Each row is a point. Each copy is the shape, with its points in the same order, stretched, turned, moved and blurred by noise. Some copies are also mirrored. Which?
In the rows, zero is written as 128.

Shape:
[[ 89 187]
 [135 164]
 [130  99]
 [181 121]
 [ 88 177]
 [ 81  64]
 [138 167]
 [170 170]]
Copy 1:
[[ 98 207]
 [144 177]
 [121 104]
 [183 120]
 [ 97 182]
 [ 81  71]
 [146 170]
 [178 170]]
Copy 1 is: only turned
Copy 2, 8 rows:
[[ 78 169]
 [125 152]
 [134  87]
 [178 107]
 [ 77 161]
 [ 69  44]
 [131 158]
 [159 164]]
Copy 2 is: only turned
Copy 3:
[[ 88 179]
 [137 157]
 [140  91]
 [190 112]
 [ 90 167]
 [ 97  55]
 [140 158]
 [170 163]]
Copy 3 is: only turned

Shape (9 x 4):
[[ 98  89 187  84]
 [102 210 187 173]
 [131 115 163  82]
 [138  99 143  80]
 [141 136  56 151]
 [135 113 139 102]
 [139 124 140 128]
 [145  94 144 159]
 [ 79  79 178 186]]
Copy 1, 9 rows:
[[149 159 107 208]
 [ 96 151 211 120]
 [166 144 110 168]
 [167 129  89 167]
 [105  63  86 100]
 [148 119 103 158]
 [139 108 121 150]
 [129  73 128 175]
 [ 72 103 143 216]]
Copy 1 is: mirrored
Copy 2, 9 rows:
[[ 95  85 125 237]
 [101 137 236 141]
 [132 120 130 219]
 [134 116 110 216]
 [146 131  81  97]
 [139 117 103 192]
 [139 104 128 175]
 [162  78 138 156]
 [122  18 172 158]]
Copy 2 is: mirrored
Copy 3, 9 rows:
[[ 38 165  89 142]
 [ 83 214 222 149]
 [ 84 174  94 123]
 [ 93 155  77 126]
 [170 102 152 118]
 [102 157 102 130]
 [112 157 124 143]
 [115 144 121 183]
 [ 47 124 151 215]]
Copy 3 is: mirrored
Copy 4:
[[ 84  98 201  98]
 [193 214 202 122]
 [ 85 131 167 129]
 [ 77 111 147 138]
 [162 139  62 140]
 [107 123 144 133]
 [127 126 143 144]
 [150  86 148 156]
 [187  66 201  94]]
Copy 4 is: mirrored

Shape:
[[ 79 138 106 112  98  97 103  93]
 [ 92 163  98 113  96  81 115  68]
 [121 122 134  82 176 193 113 144]
 [178 118 140  99 156 200 126 123]
 [173 130 133  53 127 177 161 106]
 [162 187 131 185  98  97 169  94]
 [124 180 111  92 118 106  81  90]
 [151 152 157 159 165 105 150 116]
 [137 124 112 163 128 106 152 103]
 [143 189 161 134 134  75 198 124]
 [153  88 151  73 129 175 120 147]
 [171 139 190  69 114 196 127 160]
 [120 125 153 120 130 111 112  53]
 [ 98 114 148  91 136 220 127 107]]
Copy 1, 14 rows:
[[ 65 139  71  79 142  83 116 110]
 [ 73 137  59  68 131  62 148  84]
 [130  85 191  95 153 160  86 124]
 [169  87 180 128 105 157  91  94]
 [179  86 147  69  77 144 121  97]
 [115 148  97 159  72  74 214  90]
 [101 108 109  87 147  37 120  85]
 [145 173 149 151 133 118 177 110]
 [117 150  81 143 120 127 159 104]
 [146 175 130 104  96  97 236 136]
 [161 112 149 106 105 160  61 138]
 [166 113 214 112  58 126  88 143]
 [113 177 107  98 124 100 112  51]
 [ 89 103 181  82 101 177  76  95]]
Copy 1 is: mirrored
Copy 2 (14 x 8):
[[ 59 144  73 133 123 148  99  91]
 [ 63 159  43 141 125 150 121  61]
 [165 134 155  60 126 158  88 153]
 [195 101 142  76 114 153 133 163]
 [184 108 118  62  77 137 140 103]
 [131 159  82 197 131 150 202  86]
 [ 85 165  49  99 137 128 128 117]
 [139 137 144 147 173 148 175 103]
 [130 123 109 173 145 152 134  84]
 [131 179 141 146 137 124 202  50]
 [149  89 160  74  87 131 111 155]
 [156 118 161  58  67 135 172 184]
 [ 81  96  89 108 156 174 157  88]
 [138 114 139  66  94 208 102 142]]
Copy 2 is: mirrored
Copy 3, 14 rows:
[[103 132  93 152 137  79 118 112]
 [136 129  72 166 132  68 119  89]
 [ 47 141 121  90 164 178 166 136]
 [110 114 126  89 133 223 147 119]
 [116 110 105  63 107 185 163 102]
 [230 147 122 178  96 145 111 118]
 [117 152  79 116 154 114  99  80]
 [185 141 159 134 153 150 130 122]
 [170  99 126 159 138 140 129 139]
 [219 179 145 123 104 128 161 129]
 [ 65 113 142  65 107 174 132 140]
 [ 78 158 149  60  76 207 123 118]
 [119 105 136 148 151 116 126  67]
 [ 40 134 142 135 118 195 183 119]]
Copy 3 is: only turned
Copy 4, 14 rows:
[[126 188 128  83 131 167 132 139]
 [113 196 125  59 106 163 138 112]
 [161  86  65 138 184 202  97 152]
 [196  57  81 140 145 194 100 120]
 [184  49 102  75 147 195 129 123]
 [ 99 121 137 119  41 136 122  81]
 [132 169  90  59 126 154  95 107]
 [100 113 120 158 124 144 109  76]
 [130 135 125 145 101 153 148 108]
 [ 53  97 143 106 113 129 124  87]
 [202  66 115 127 183 179 106 157]
 [185  27 117 110 161 185  58 157]
 [145 161 147 103 137 192 119  74]
 [179  92 102 126 158 249 104 162]]
Copy 4 is: mirrored

Shape, 12 rows:
[[133 139 180 121 119 122  88 141 156]
 [140 165 128 151 130  91 106 173 156]
 [124 138 154 164 110 122  88 159 120]
 [156  84 111 149 159 103 147 110 111]
 [114 135 141  98 133  96 126 154 117]
 [128 148 128 134 102 123 140 109 126]
 [ 95 108  79 131 169 103 122  97  99]
 [165 140 141 132 129 174 107 153 178]
 [115  74  74 122 122 102 132 133 115]
 [135  90  78 187 208 175 178 217 116]
 [182 160 132 173 149 148  69 159 139]
 [115  87  87 207 202 148 159 186 153]]
Copy 1 (12 x 9):
[[150 144 164  95 144 115  99 132 200]
 [133 163 108 125 176  89 125 161 178]
 [140 149 147 149 147 101  81 153 166]
 [159 102 161 147 179 131 182 120 119]
 [111 104 137 110 138  89 142 147 164]
 [129 129 118 137 116 132 140 122 148]
 [104  70 125 141 198 139 141 127 101]
 [159 167 147  92 143 172 118 171 163]
 [129  61 122 154 176 136 163 171 137]
 [ 86 163 171 162 210 156 180 236  61]
 [181 176 137 117 175 122  79 160 131]
 [ 86 174 166 168 249 168 167 202 100]]
Copy 1 is: only turned
Copy 2 (12 x 9):
[[ 76 126 164 116 114  88 117 124 165]
 [121 140 129 114 165  95 103 116 156]
 [115 130 160 157 124  92  83 115 156]
 [167 109 146  92 122 148 119 172 102]
 [105 104 138 117 143  96 125 122 100]
 [129 150 118 129 104 120 114 114 111]
 [131 125 129 114 136 140  78 173  60]
 [101 122 137 109 120 160 115 112 182]
 [152  82  89 134 129 141 102 173  86]
 [179  89 164 148 205 229 114 135 119]
 [129 136 167 101 135 137  62 100 185]
 [159 125 164 151 202 200 110 175 137]]
Copy 2 is: mirrored
Copy 3 (12 x 9):
[[131 123 160 135 135 110 133 129 155]
 [189 148 150 140 134 117 109 151 157]
 [142 125 166 160 135 130 115 168 132]
 [177  71 103 109 139 130 130 133  93]
 [148 143 136 102 132 107 146 142 116]
 [155 140 110 147 108 122 139 131 129]
 [161 124  74 100 170 133 122 142  94]
 [151 106 133 117  99 126  95 134 200]
 [158 107  88 100 133 104 106 169  84]
 [200  70 123  70 124 172 135 238 155]
 [174 101 174 145 127 174  83 140 175]
 [202  73 106  98 162 151 128 225 159]]
Copy 3 is: only turned
